Every row gives one point. To make a cloud, some directions were put in groups of two or more. Within a group, all points are equally far from the middle, so they leave a hole (a ring in 2 directions, a hollow ball in 3). The other directions are filled evenly. Then the cloud was stretched, turned, moved and blurred a little. Count the holes, and give their numbers of directions, smallest first.

Cloud (19 x 3):
[[ -5  25  30]
 [ 15 -44 -36]
 [-20  40  60]
 [ 34  54  57]
 [  8  51  37]
 [ 58  40 -16]
 [ -1  45  45]
 [ 32  39  19]
 [ 69 -30 -43]
 [ 15  79  17]
 [ 53 -30  10]
 [ -7  19  36]
 [  8  20  33]
 [-28 -37  54]
 [-13 -49   9]
 [  4 -95  23]
 [-41   2   1]
 [ 35 -25 -50]
 [ 40 -10  68]]
Holes: 0

Cloud:
[[-25 -35 -88 -29]
 [  3  39 -63 -55]
 [-26  23 -38  23]
 [ -8 -23 -61  27]
 [-42  23 -20 -19]
 [-26 -21 -15  71]
 [ -1 -13  40 -51]
 [ 39  21   8 -45]
 [ 76 -58 -19 -19]
 [-31 -66 -85 -31]
 [ 24  11  -3  27]
 [ -2  -2  65   6]
 [-46  39  -9 -31]
 [ 44  61  46  12]
 [ 25  46 -48  14]
 [ 28  45 -40 -45]
 [-15 -13 -89 -23]
 [-39 -21  10 -46]
 [ 44 -34  42  18]
 [ 15  -3 -35 -34]
 [-15  23  29 -45]
 [ 36  -1  35  11]
 [-16 -25  43 -18]
 [  6  43 -39  17]
 [-11 -88  10 -48]
 [ 43 -28  69 -70]]
Holes: 0

Cloud, 53 rows:
[[  23   16   -9   44   45  -43]
 [ -41  -19   -1   25  -69   -1]
 [ -45   -8    2  -37   27   -2]
 [  14  -22   48  -62  -45    7]
 [  -4  -84  -24  -38  -59   23]
 [ -25  -65  -71  -18  -12  -25]
 [  35   16  -14    2  -78   13]
 [ -15    4  -28   23  -58  -11]
 [  54  -12  -37   13    6  -52]
 [ -19  -23   19  -90  -72    4]
 [ -51  -11   19   14  -67  -13]
 [ -46    3   -4  -36  -13  -43]
 [  22   40  -11    4  -42   57]
 [  51  -49  -10  -46   13  -42]
 [  19  -56    8   -4  -10  -91]
 [  18   46   33  -42  -27   24]
 [  10  -32  -11  -61    6   -4]
 [ -47  -61  -39   -5   -6  -73]
 [  11   22   58  -26  -27   35]
 [   3  -59   -3  -47  -54   44]
 [ -57  -50  -21   38  -14   -7]
 [  13  -18   35   52   17   -3]
 [  10  -71   33  -24   18  -67]
 [  -1   25  -27    9  -77   42]
 [ -35  -16   -3  -33   37   11]
 [  37  -45   -9   23  -30  -28]
 [ -45  -48   -2    5  -83   -6]
 [  -7  -41    2  -51   25  -41]
 [ -67   -6   59  -40  -44   41]
 [  55  -23  -14   -4   11  -30]
 [ -35  -32   -8  -35  -91   59]
 [ -39  -19   45  -33  -38  -25]
 [  50    9    2   -9  -66    8]
 [  38  -38    4    9   54  -49]
 [  -6  -40  -13   10  -88  -15]
 [  -8   11   22  -35  -12  -42]
 [  43 -105    5   29   -7  -56]
 [ -42  -24  -39   19  -31    8]
 [ -41  -77  -22   18  -35    3]
 [ -65   48  -19  -37  -65   62]
 [ -14   15   25   29   -9  -37]
 [  56   -9   12  -38  -55  -43]
 [  36  -42  -11  -57  -93   41]
 [  -7  -45   10    0   -6  -84]
 [ -49   12  -29  -63  -82    6]
 [  31  -71   -3  -55   23  -54]
 [  16   67   28  -14  -23   -4]
 [  44  -24    3   12  -25  -10]
 [  23   16    2   24   14  -45]
 [  55  -11   15  -38  -62  -44]
 [ -37  -33  -27  -49  -89   28]
 [  23  -49   24   34  -18  -32]
 [ -65   21   -4  -42  -75   59]]
Holes: 1 (3)

Cloud, 73 rows:
[[  62    2  -38  -49  -33  -48  -31  -29]
 [ -38   12   40    3   22   41    1   43]
 [  56   26  -84  -12   15   15   10  -25]
 [  48  -82   32   20  -43    1  -36    5]
 [  35   -5   -4  -40   -1  -51   38   29]
 [ -33  -49   52   -4  -78  -30  -16  -39]
 [ -40  -13   13   44   32   36  -45  -45]
 [ -10   47  -43  -46  -38  -75    5   22]
 [  -7  -11   32  -26  -44   10   51  -75]
 [  61   11  -69  -11  -22  -47  -42  -28]
 [  12   -7   63  -45  -39  -80   14   -3]
 [ -25   -2   59   54  -41   25  -11 -110]
 [  65  -36  -62    6   -5  -15    7  -53]
 [  10    5   13  -33  -72  -33    8  -42]
 [  11  -46  -74  -34   28  -26  -13   97]
 [ -54   54  -22  -26    0   26   10  -52]
 [  13  -52   28   23    5   -9  -52   23]
 [  37  -22  -23  -26   24  -54   25   59]
 [   9   -6  -47  -30  -39   45  -37  -24]
 [ -44  -10   61   -1  -34   52   15  -76]
 [ -82  -41   12   -3    8   21  -31  -15]
 [ -35   34  -36  -19  -28   -3    9  -71]
 [ -18  -50  -11   63   -7   41   28  -24]
 [  20    8   11  -59   32    0  -21  -32]
 [  35  -55  -18   -3  -10   50  -39  -11]
 [   9   44  -56  -47   -1   27   12  -25]
 [ -21  -13 -101   32   18   38   47  -16]
 [  -1  -22  -19   24  -13   99   16   26]
 [ -21    3   -4   12  -87   13   20  -46]
 [  39  -29    0  -32   -6   35   91  -12]
 [  30   33  -13    5  -19  -54   -2   37]
 [ -79  -13  -39   51   39   31   11   35]
 [   2  -44  -34   48  -33    0  -53  -39]
 [ -51   26   92  -25  -15   -2   -5  -51]
 [ -17  -36  -10   50   37    7  -25   38]
 [  33   22  -55   -6  -21  -83  -98  -11]
 [   5   24    6   66   -9   18  -28  -24]
 [  51    3  -18    2  -30  -74  -20  -97]
 [  21   12  -68  -57  -69  -20  -18  -49]
 [ -32  -52    5  -23    2   -4   75  -11]
 [ -12  -26   12   42   13   32  -69  -51]
 [ -86   16  -24    9   15    5   43   49]
 [ -29   18  -15   -3    0  -35    4  -71]
 [  14    2  -52  -28  -54   -5   72  -14]
 [  53   40  -18  -47  -37    2   60  -73]
 [  40    4  -32  -14  -48   25  -36  -31]
 [  -3  -22  -58   31   33   34  -41   -4]
 [  23   -6  -41   -2  -27   -5  -16   42]
 [  67  -15  -53   -8  -39  -76  -51  -65]
 [  43  -14   19    8    4  -76   -3    0]
 [ -22  -32   23  -20  -35  -74   43  -23]
 [  65    8 -104  -12  -10   -1  -10  -17]
 [  65  -49  -76   37  -42  -18   12   -5]
 [ -27  -53   -5   33  -38   24   42  -41]
 [ -14  -30    8   29  -32   13   33  -78]
 [  36  -51   -9   -6  -35  -82  -13   84]
 [ -57  -58    5   -2  -28  -55   25   59]
 [ -60  -28  -66  -33   12   32    4   13]
 [ -19   14   25  -27  -46   20  -31  -45]
 [  28   30  -13    7   32   28  -16  -49]
 [ -63   13  -91    0   48   10  -39  -18]
 [ -58   25  -30   23   47    7  -75  -28]
 [   8  -40   56   19  -17  -63  -98  -42]
 [ -11   30  -16  -24  -50  -47   46   -2]
 [  -5   19    7   43   -5   30  -34  -99]
 [ -48   -4   22  -21    5   46   35  -60]
 [  41    1   13   46  -25   21   24    0]
 [ -21   24  -33   50   37   42   -6  -35]
 [ -38  -37  -21   42  -47   -4   25   -7]
 [  20   -6  -13    8  -52  -49   25   73]
 [  58    4   -1   38  -25  -81   48    9]
 [  31  -42  -10   43   -7   10   26  -52]
 [ -11   -4    5   37   30   15  -67    0]]
Holes: 1 (2)

Cloud:
[[ -2  23  49 -43 -86  14  14  10 -47]
 [-71  34   6 -25  43  55   3  56  14]
 [-45 -16  35  13  16 -22 -51 -24 -20]
 [ 59 -43  40 -12  -3  26 -21  32  35]
 [  7 -58  19  -7  -5 -14   1 -38  15]
 [-42  13  27 -25 -64 -15  78   8 -93]
 [-28  90  41  40 -23   6   4   3 -49]
 [ 36 -76  39   2   3  10  -5 -13  52]
 [ -7  -7  -5  47 -55  -8  91 -19 -14]
 [-10 -15 -10 -43 -76 -12 -46  24 -52]
 [-28  45 -11   0 -19  94  -1  -8 -37]
 [ 15  56  33 -11 -31  69  65  23  45]
 [ 27  29 -45  -6 -24  20  35  12  36]
 [ 29  56  -9  39  -8  49  71 -49 -53]
 [ 55 -17   2  30  56  55 -16  17  55]
 [-13  51 -14 -49 -13  63   9  29   3]
 [ 64  34  70 -49  -6  15   9  10  39]
 [ 50 -24  -9  30  50  33 -43  17 -31]
 [  0   0  24 -30 -49 -53  12  26  20]
 [-11  70  33  16  32  46   0 -40  31]
 [ -7   7  99 -17  35  42 -31  -3   7]
 [ 42   7  45   3  33  41  84  -8 -24]
 [-21 -53 -23  12  -1  38  17 -58  -2]
 [ 74  13  47 -34 -32 -31   4  16 -22]
 [ -8  18  14 -15  17  61 -12 -61  35]
 [-39  15  26 -16 -17 -30 -21  58  33]
 [-35  21 -23   4  84  26  33  -7 -34]
 [-21 -29  39   2 -67  56  31   9 -70]
 [-12  -6  78  12 -32  35 -50  10 -36]
 [ 56  48   8  22  -6  59 -37  24  25]
 [ 16 -35  39  12 -46  32  76  12 -44]
 [ 38 -13  69  48  19  -3  28 -11 -39]
 [ 20 -25  41 -53 -11  13  73  31  55]
 [ 44  25   8 -56 -27  49 -32  30 -52]
 [-44   7  -4  37 -79  20  -4  69   4]
 [ 31  33  33 -18 -77 -62  10  24 -28]
 [ -5  41  -1   6 -20 -19  11 -10  85]
 [-27  68  -5 -25 -10 -32  -6 -21  25]
 [ 45  29  90  54   8 -10  -6 -22  -8]
 [-18  33  28  19  -6 -20 -10  36  84]
 [-52  53   4 -39  52  26  45  52   3]
 [ -2  16  -3  24  41  29  22  39  90]
 [  0  45  54  70 -11  -3  62  23 -65]
 [ 45 -36  44 -21  -6  50 -28  47  48]
 [ 21 -50  17  24 -65   5 -44  37   6]
 [  3  20   0  33  20  68  79   5  28]
 [-17  -2   3 -28 -11  62  57 -19 -61]
 [-27  32  51 -43 -58  21  87   2  12]
 [-60  56 -29 -48 -28 -11  21  46  -4]
 [-41  36  30   9 -53 -12 -20   2  52]
 [ 44 -39  40  17  15  44  18 -47 -17]
 [ -2  31 -51  -2  -1  -3  21  19  27]
 [-18  82  78  -2   0 -51   3  -5 -36]
 [-29  23  -5 -41 -17 -33   2  -9  62]
 [ 56  -5  56 -21 -61   5   7  14  38]
 [  6  55  45 -65  43  28  79  41 -19]
 [ 37 -26  58 -19   0  59 -52  -7  52]
 [ 14   2  -5  17  85  40 -51 -24  15]
 [-33 -28   4   4 -42  25  30 -43 -69]
 [ 40  -9  -3  -9  -9  53 -20  81 -50]
 [ 32  62  -6   0 -91  13  19 -24   4]
 [ 33  42  67   8  39  44 -18 -25 -11]
 [-46  62  53  49  13  25   3 -13   4]
 [-62  57  52  39 -18  13  -3 -15  31]
 [-38  95  -8   5 -18   5  82 -11 -72]
 [ -2   7  71 -33 -22  66  50  11  10]
 [ -3  29  -1  18 -23 109  10  43   2]
 [ -6  63  15 -24 -57   4  25 -19  48]
 [ 49  42  29  -9 -31  68   9  57 -13]
 [-24  21  86 -42  33 -10  43  75  13]
 [-15  37 110   2 -58 -19  29  49  39]
 [ 17  48  69  28   1  37 -15   3 -66]
 [-31 -66  -9  -2 -44  31  44  16 -40]
 [ 53  40  47 -78  29  -4  -5  30  -2]
 [-31  31  -8  19 -29  89  51  14   9]
 [-60  21  59  -6 -75   9  20  -1  33]
 [-29  46 109 -19  45  10   8  15  -4]
 [-18 -30 -43 -30 -33 -38  40  15 -55]
 [  7 -72  75  40  58  50 -27 -24  29]
 [-56  37  66  -6 -49  -3  33 -35  52]
 [ 28  41  69 -21  -3  72  11  21  58]
 [-43  52  51  25 -73  -2  14  54  -2]
 [  8 -11  55 -17   4  23  52  55 -55]
 [ 13 -28  36  36  15 -26 -22  23  36]
 [ 17  69 -11 -27   5  24  -5   3  41]
 [  4 -18  62 -34  46  49  66  31  15]
 [-24 102 -15 -31 -22 -17  36  57 -34]
 [-84  22 -22 -28  23  16  48  39  19]
 [ 10  33  34  56   4 -16  69  44 -38]
 [ -8  -1  10  81 -31  24  30  61 -35]
 [ 48  37 -17  19  50   6  26  17  18]
 [-23  37 -11 -51  20  63 -39 -22   6]]
Holes: 2 (3, 3)

Cloud (97 x 9):
[[ -2 -11 -27 -20 -43  80  75  32  24]
 [ 41  11   8  34  10  50  16  56   3]
 [ -2  16 -24  55  13  40  21  60 -33]
 [-14   7 -62 -36  10  16 -12 -34  33]
 [-62 -61   0 -24   6 -36  21  37 -40]
 [ 46 -58  -7 -21  35  45  26  -4  -9]
 [-40  -7 -44 -66   8   4  40  -8 -31]
 [-36  35   3 -52 -19 -61  39  15  47]
 [ 30 -48  10 -34 -23  46  55   6 -37]
 [-35  18 -70 -16  -2  18  59  68  52]
 [ -9 -17   3 -42 -69 -20  20 -23  54]
 [-63 -32   7 -57 -53 -25  18  55  55]
 [ 33 -15   3 -56   5  24  51  94  -1]
 [ -6 -18 -47  26  -2  72   6 -21  40]
 [-37   4 -64 -91 -22 -31  43  10   5]
 [-46  19  29  -7 -31 -60  15  27 -40]
 [-35   6  57 -15  27 -46 -72 -31  24]
 [ -4  23 -64 -61 -61  -1  44 -10 -38]
 [-14  79 -45  14 -10  31  40 -11   3]
 [-25 -46  -2 -43  -4  43  -6 -39  64]
 [-27 -65  24 -26   7 -25 104  38  23]
 [ -9  -4 -40  50  15  67  33  10 -62]
 [  0 -82  53  -4  15  -2  29 -17   7]
 [ -5 -49   1 -11  -1  35  14 -64 -57]
 [-15   7  28 -26  17 -96 -37  12   7]
 [ 31  19  -6  22   6  39  52  79   2]
 [ 52   4  71  18  23  54  19  25   5]
 [ 26  -6 -16  65  37  -2  50  27  18]
 [-89   2  25 -26 -36 -44 -18  -2  45]
 [ 33  -7  42 -13  74   2 -13  20  10]
 [-16 -71 110 -24  39   0 -20 -11   7]
 [ 38   5  11 -39  18  94  25 -22 -40]
 [-82 -51  66  30  -5 -14  -7  46  17]
 [-33 -57  69  -6  -6  67  36 -24 -44]
 [-15 -18   5  91  41  -3   6  11  35]
 [ 39  26  -6  34  -9  49  25  48  48]
 [-33 -18 -20 -72 -19  -3  67  23 -54]
 [-28  55 -14 -13  13  16  54  -3  50]
 [-21  10  65 -10 -49  39  10 -17  63]
 [-30  -6 -47 -53 -42 -55  80 -40  25]
 [ 39 -12 -33  22  68   5  68  32   6]
 [-13  13   5  -3  37 -80 -13  18  -3]
 [  1  65 -53 -39 -14  15  84  57  62]
 [ -3  28  44  -1 -50   0  18  49  70]
 [  4 -55  21 -91  -4 -61  36  -3 -16]
 [-84 -48 -35  -3 -18 -15  31  39  34]
 [-35   5  30  85  46  63  28  33  -1]
 [-37 -11 -25  11 -21   9   0  56 -65]
 [-31 -69 -19  31  21  13  -7  -9 -35]
 [-10  68 -65  22 -17  -9 -17   8 -36]
 [ 10 -11 -22  64  49  -2  59  29  35]
 [-28  -1  18  71 -10 -33  12  18 -41]
 [ 44  20  29 -24  19   4  27  81  -4]
 [ 57 -13 -38  -1  17 -21  19  74  25]
 [-12   3  16 -34   0 -26  24 -43  71]
 [ -5 -77  69   9  -2 -22 -30   0  23]
 [ -8 -17   7   1  33  56  12  51 -24]
 [-34  53  26  49 -13  52 -39 -18  52]
 [-28 -34 -33 -58   7   7  46 -75 -16]
 [-41 -71  57  -2  15 -28  22  28  20]
 [ 27 -22 -45   9  28   6  26  57  39]
 [  9  21   5  23   9   6  47 100  14]
 [ -4  12  22  43   9  18  75  61  -1]
 [-39   6  24 -91 -48 -24  60  -5  39]
 [-42   0  45  74  14  75  56   8  32]
 [ 31  53  39 -56   5  28  30 -12  24]
 [ 59   6   6  14  41 -15 -29   5  -9]
 [ 78 -16 -23   0  34  50  63  29  41]
 [-18 -54   2 -46  -2  20   7  39  59]
 [-17 -27  88  18  31  20  21  32  12]
 [-11 -31 -29  20  35  51 -13   9  55]
 [-10  16 -62  74  -5  54  38  44   6]
 [-39 -12  15 -14 -50 -51 -60 -50 -29]
 [-10  -5  -2 -16 -42  65 -67 -50  35]
 [-14 -17 -25 -77 -17 -44  90 -54  10]
 [ 19  20  28   5  42  51  92   5 -24]
 [ 32  42 -84  -4   1  12  62   4  63]
 [-41  -1  -2 -31 -58  59   7 -66   3]
 [-49   9  50  -2 -51   6 -56 -67  -1]
 [-85 -41  29  64 -32  49  40   3 -10]
 [ 52  39  33 -31 -13 -28  18  47 -15]
 [ -6 -12  61  -5 -16 -22  55  80  19]
 [-59 -40  53  10 -36  82  41 -15  30]
 [-41 -53  65 -25 -37  -8  21  62  -1]
 [-38 -40  11 -43 -37  15  26  77  31]
 [ 41  -3 -47  35  26 -16  31  63  17]
 [ 22  37  -9 -45  55  47  66 -17   4]
 [ 37   3   6  49  10  70 -19  29  35]
 [-58  -7  21 -52 -42   3 -48 -12 -39]
 [-25  36 -14   6  38 -27  44  29 -23]
 [-66 -50  43 -15 -13   3  27  16  60]
 [ -6  25  11 -19  39  30  42 -39  79]
 [-50 -54  19 -50   0 -59  -2  14 -34]
 [-48  20  -7  38 -28 -46  -4 -46 -41]
 [ 16 -42 -26 -27   1  -1  -2  54  51]
 [ 80  12  31   4  37  46  -2 -19 -12]
 [ 48  14 -35  22  13 103  62 -14  56]]
Holes: 3 (2, 2, 2)

Cloud (100 x 9):
[[  26  -29   11   62   49   41   40  -45  -17]
 [   5   58   35  -47  -14   56  -64   78   14]
 [ -11   95    3    7  -52   13   -2   22    1]
 [  32   48   11    9   18  -44   -7    5  -42]
 [ -14   22   46  -34  -21    7  -13  -35   14]
 [  -6   -5    3   69   34    1   47   10  -16]
 [  23   35  -32    9   41   15  -13  101   42]
 [ -56   11  -27    5  -31   86  -13   37  -22]
 [ -54   12  -19   17  -13   20   81   23   32]
 [ -49   29  -29   21   26  -15  -50   37   53]
 [   4  -16   30   15   92   21  -22   76    3]
 [  -6   88   56   78   47  -24  -48    4  -11]
 [ -26  -18  -33   25   46   57  -52   48    6]
 [   4   23   -4   19    3  -33  -12   15  -48]
 [   0   13  -16  -43  -19   33    7   22  -20]
 [ -79   47   27    6   10  -31  -61   21    4]
 [ -28  -22   20   81   58   10   -6  -25  -32]
 [ -29  120    4  -29  -13   -6  -15   20   15]
 [ -95   36  -23   43  -87    5    0    2   -1]
 [  37  -13  -11   30  -22   42  -51  -31  -21]
 [ -71    9   -9   36   29    8  -14  -23  -42]
 [   2  -61   16  -38   22   -6   -8   -5   17]
 [  -6   10  -73  -67   12   26    7  -39    6]
 [ -34   11   -5   26  -26   49   11  -17   56]
 [ -51   67   -1    2   24   22   31    6   22]
 [ -20  -26  -14   42    5   21  -66   19   32]
 [ -20   -1  -73   66   11   22  -19   17   -8]
 [ -20   34   -4   -8  -17  -35  -68  -33    6]
 [ -48   80   14   37  -18   50  -31  -55  -36]
 [ -83   34   20   39  -24  -30  -21   -4   -5]
 [  -9   18   26   -2   -4    9   39  -25  -37]
 [   0  -13  -51  -25   78  -26  -61   16   17]
 [   8   26   -1  -13   16   95  -56   24   53]
 [ -16   50  -43  -75   19   23  -36    4  -20]
 [ -31   65  -41  -27   -5   40   35   12  -23]
 [ -36   40  -53    5  -38   94  -10   77   58]
 [ -52  -13   11  -34    2  -26  -74   32   -5]
 [ -38   26  -18   26   -3   54  -35   12  -46]
 [  46   69  -16   -5   -2    1  -89   13   19]
 [   8  -42   -6   -1  -20   31 -100   46   20]
 [ -54   88  -43  -27   -5   14  -47   54    1]
 [ -34   10  -12   37  -17   -8   43   16  -34]
 [ -54   -6   14   -4   20  -31   11   41  -13]
 [ -67    7   -7  -46  -13  -34   15  -39   -7]
 [   8   16    5   66   45    5  -11   51  -28]
 [ -67   24  -31   69  -21  -19   15  -15  -35]
 [   9   23    7   -8    1   82  -90   62   69]
 [  27   61  -35  -57   10   -5  -29   32  -11]
 [  41    0  -14   10  -48   60  -47   26   23]
 [  26  -33   69    9   47  -26  -82  -19    4]
 [ -13  -62  -37    0  -10    2  -28  -36  -30]
 [   2  -63  -28    0    5  -46  -12   -6   -7]
 [   5  -47    7  -54   34   10  -22   21   36]
 [ -54  -24  -10   17  -59  -24   11  -14  -28]
 [   9    1 -108  -58   15    7    8   -6   -2]
 [ -22    0  -17   63   -5   33  -57   30   30]
 [  49   29   19   56   26   58  -19   12   20]
 [ -26  -62  -53  -28  -14   21  -56   39   29]
 [  34  -39  -67   -1  -15    7   -6   24   -5]
 [  17  -38  -40   10   83   -8  -72   38   -1]
 [ -24  -31  -97   19  -18    3  -28    0    9]
 [  29  -20  -50   64   -4   65   -8   14   -6]
 [ -22    6  -96  -45   18   18    7  -21   24]
 [ -54   72   29   26   37   15    0  -30    2]
 [ -53   69  -50  -66  -19    6  -48   15    4]
 [ -67   13   -2  -26   21  -48    3   32   -8]
 [ -16   79   -4   23  -15   44  -54   37  -21]
 [ -26    3  -17  -12  -47    2  -83   30   58]
 [ -32   39  -48  -51  -33   13  -27  -38   30]
 [  60    9  -35    6   -3  -31  -11   34   13]
 [  -4    3   -3    1    3    8  -14   20  -47]
 [ -28  -43  -60  -10   11   64  -45  -20    9]
 [ -78   18   -9  -61  -45   82  -24  -46   -3]
 [ -39   61   -6    3  -17   98  -35   78   35]
 [ -59   18  -34  -58  -31    2  -64   47   11]
 [ -23   44   20   32    5   51  -43   26   58]
 [  23   43   -5   -4  -25   11    1    2  -30]
 [ -27   40   17   44   74  -33   24  -23   -6]
 [ -15  -24  -21   47   46  -43   29  -15   11]
 [ -45  -27  -23   40    8    0   54   41    3]
 [ -43   73  -12  -23  -97   53   -5  -22   17]
 [ -87   90  -48  -11  -50   67   -2   -9    4]
 [  86   -8   44   38   69   10  -41   11    4]
 [ -29  -12   16   28   31    8   -2   53  -24]
 [ -89  -11  -15   46  -36  -19   56  -28  -28]
 [  16  -26  -23  -20   96   16  -20   -9    3]
 [  -9   51  -10  -16    3   57   52  -46  -50]
 [ -40   72   33   51   17   70   -3  -53  -12]
 [ -46   39  -36   -3   46   60  -24   16   21]
 [ -14   48  -72   -1    9   34  -45   90   53]
 [  19  -49   20   46   64  -37  -12   49   21]
 [   2    1   -5   62   35   27  -80   21   14]
 [ -11   42   -5   83   25   12  -49    7    6]
 [  -4   10    6   58   -7   53  -76   54   44]
 [  13  -10  -54   16  -29   79  -54   63   38]
 [ -10   88   -8  -43  -14   60  -11  -10  -14]
 [ -17    5   -1   20  -72  -14  -34  -10    0]
 [ -44   52    8   -8  -35  121   21   38   22]
 [ -29   15  -62  -59  -63   15    2   55   10]
 [ -22   14  -48  -18  -66   44  -62   -1    1]]
Holes: 2 (2, 4)
